Rows are points. A path goes straight from each point to the next, and from the last back to the first. The post is the endless flat space through its rows: a point in 2 columns, a line in 3, a plane in 4, and so on, so that a path can go around it. Count how often the path circles the post. Going back the other way cancels.

Post (1 x 2)
[[0.2 0.9]]
Path (10 x 2)
[[-2.8  4.3]
 [ 0.9  6.3]
 [ 6.1 -0.8]
 [ 3.7 -5.4]
 [-1.0 -1.3]
 [-4.9 -2.5]
 [-0.4 -7.2]
 [ 3.8 -1.8]
 [ 2.7  2.9]
 [ 1.2  9.8]]
Times around: 0

Post (2 x 3)
[[ 0.1  2.4  2.3]
 [ 0.4 -3.8 -4.4]]
Path (24 x 3)
[[ 1.7  0.4 -3.7]
 [-6.4 -1.8 -5.2]
 [-6.3 -1.0  1.9]
 [ 3.2 -6.0  1.5]
 [ 6.5 -5.5 -2.1]
 [ 2.0  4.7  0.8]
 [-1.5  9.1  1.6]
 [-6.9 -3.0 -5.7]
 [-4.6 -2.3  3.9]
 [ 3.6 -6.6 -2.8]
 [ 7.7  2.7  2.5]
 [ 2.2 -0.4 -5.4]
 [ 6.2 -1.4 -8.1]
 [ 4.9 -1.7 -0.8]
 [ 1.5 -1.7  2.0]
 [ 8.2 -6.1 -8.6]
 [ 1.5  4.4 -3.6]
 [-2.8 -0.7 -6.0]
 [ 2.1  0.0 -7.6]
 [ 2.4 -1.0 -1.5]
 [ 2.9 -1.7  0.1]
 [-0.4 -3.1 -1.2]
 [ 1.4  1.1  2.8]
 [ 7.0  0.1 -4.3]]
Times around: 2

Post (5 x 6)
[[-3.7  3.2 -3.1  1.1 -2.3  4.5]
 [ 2.5 -8.1 -0.9 -1.0  7.1  2.9]
 [ 1.4 -0.5  3.2 -2.5 -2.5  7.2]
 [-8.3  5.0 -6.4 -6.0 -3.9  2.7]
 [ 2.1 -4.3  2.5 -0.9  2.0 -4.6]]
Path (17 x 6)
[[-3.0  6.2 -2.7  0.1  0.2  5.0]
 [ 1.4  1.3 -1.6 -4.8 -4.0 -1.9]
 [-5.5  2.3 -4.0 -3.6 -5.4  5.7]
 [-4.1 -8.9 -1.2  0.7  7.0  3.8]
 [-8.1 -3.8  2.9 -7.4  2.9 -0.2]
 [-4.7 -0.5 -5.6  3.9 -0.2  2.4]
 [ 2.3 -2.7 -1.4  0.0 -4.3  8.8]
 [ 5.4  0.0 -1.2 -0.8  3.6 -2.4]
 [ 1.0  1.3  6.2 -1.4  3.8 -3.0]
 [-9.2 -1.3  0.9  1.9  2.1  1.2]
 [-3.4 -1.0 -2.1 -0.4 -5.8  1.3]
 [ 0.8 -2.4 -8.6 -2.2 -2.1 -4.5]
 [-2.3  2.8 -2.3 -7.2 -0.3 -2.8]
 [ 0.2 -0.5  5.4  0.5  1.7  1.4]
 [-7.9 -4.3 -2.5  3.0  2.6  1.9]
 [-3.0 -7.1  4.8 -7.6 -1.6  6.9]
 [-8.4  1.6 -3.4 -2.2  5.3 -2.8]]
Times around: 1

Post (7 x 8)
[[ -2.0   5.5   3.4  -0.7  -3.3  -2.4   4.1  -0.5]
 [ -1.8   0.5   1.3   5.5   3.2   0.9  -1.9  -0.8]
 [ -0.5   1.7   8.1  -0.6  -3.6  -3.8  -0.3  -3.2]
 [  4.5   2.2  -4.5  -6.7   1.0   5.8  -0.2  -8.0]
 [  0.4  -2.2   2.4   3.8  -1.6  -2.3  -1.9   2.9]
 [  3.1  -3.5  -0.6   1.5   4.0  -4.7  -2.1   0.4]
 [  2.3  -0.3  -0.6 -10.1   4.0   7.0   2.6  -5.6]]
Path (30 x 8)
[[  3.2  -1.6   5.8   0.8  -1.2  -1.6  -0.7   3.7]
 [  1.7  -0.6   5.5  -9.9  -0.5   4.7   0.7   1.0]
 [ -0.4   3.4   2.1  -4.4   3.7   2.3  -3.9  -6.0]
 [  3.5  -1.5   8.4  -7.7   6.6   0.7  -0.8  -3.4]
 [  1.0   3.8   1.1   1.1  -2.3   4.8  -0.5  -6.5]
 [  6.4   0.5  -1.4  -7.3  -0.2   0.8   2.9 -14.5]
 [ -9.3   3.3   0.8   1.2   7.1   0.1   3.4  -1.5]
 [  1.3  -2.0   5.0  -5.9   1.9   4.5 -11.4 -12.8]
 [  7.1   4.0  -1.9   4.1  -6.0  -6.8  -5.2   0.5]
 [ -2.8   5.6   1.9  -7.7   3.4   5.9  -0.9  -2.1]
 [ -6.2  -0.7   5.9   0.2  -3.0  -1.6  -2.5  -4.3]
 [  3.9   4.4  -4.8   2.1  -6.9  -1.6   0.4 -12.1]
 [ -1.5   1.4   1.0   6.9  -7.2   4.8  -1.8  -0.4]
 [ -6.4  -2.7   0.4   2.1   4.2   3.8   0.3  -3.3]
 [ -3.5   2.3   0.9  -6.5  -0.1   0.9   0.1   2.0]
 [  0.1   0.1  -0.4   3.6  -2.2   1.9  -5.7   0.9]
 [ -5.3   3.0   4.3  -3.9  -2.3   0.1  -0.8  -9.1]
 [ -6.3  -4.1  11.7  -0.8   6.1   7.0  -0.1  -4.7]
 [  1.5  -5.1   8.6   0.1  -0.2  -0.4   0.3   0.2]
 [  3.4  -0.7  -5.3   6.4   2.5  -4.9  -1.1  -1.3]
 [ -2.6   1.9  -1.6   8.0  -0.6  -7.4   0.4  -0.8]
 [ -3.7   1.1   0.0   0.1   3.6  -2.5   0.1   3.7]
 [  0.9   0.7   5.5  -1.7   6.8   1.6  -3.6   0.3]
 [  5.5   1.3  -0.4   4.7  -5.1  -4.6  -2.8   0.7]
 [  3.4   1.7  -0.5   0.1  -0.6   3.1  -0.4  -1.5]
 [  0.1   2.1   0.7  -0.2   2.3   0.0  -2.8  -2.3]
 [  0.6  -1.2  -2.7  -7.6  -5.7  -2.9  -2.5   0.7]
 [  0.9   1.5   4.3  -5.2  -3.5   2.9  -0.9  -9.5]
 [  2.9  -1.2  -2.3  -2.4  -2.2  -6.5  -4.1  -2.9]
 [ -2.8   1.5   8.1   4.3  -0.3  -0.3  -5.2  -0.9]]
Times around: 1
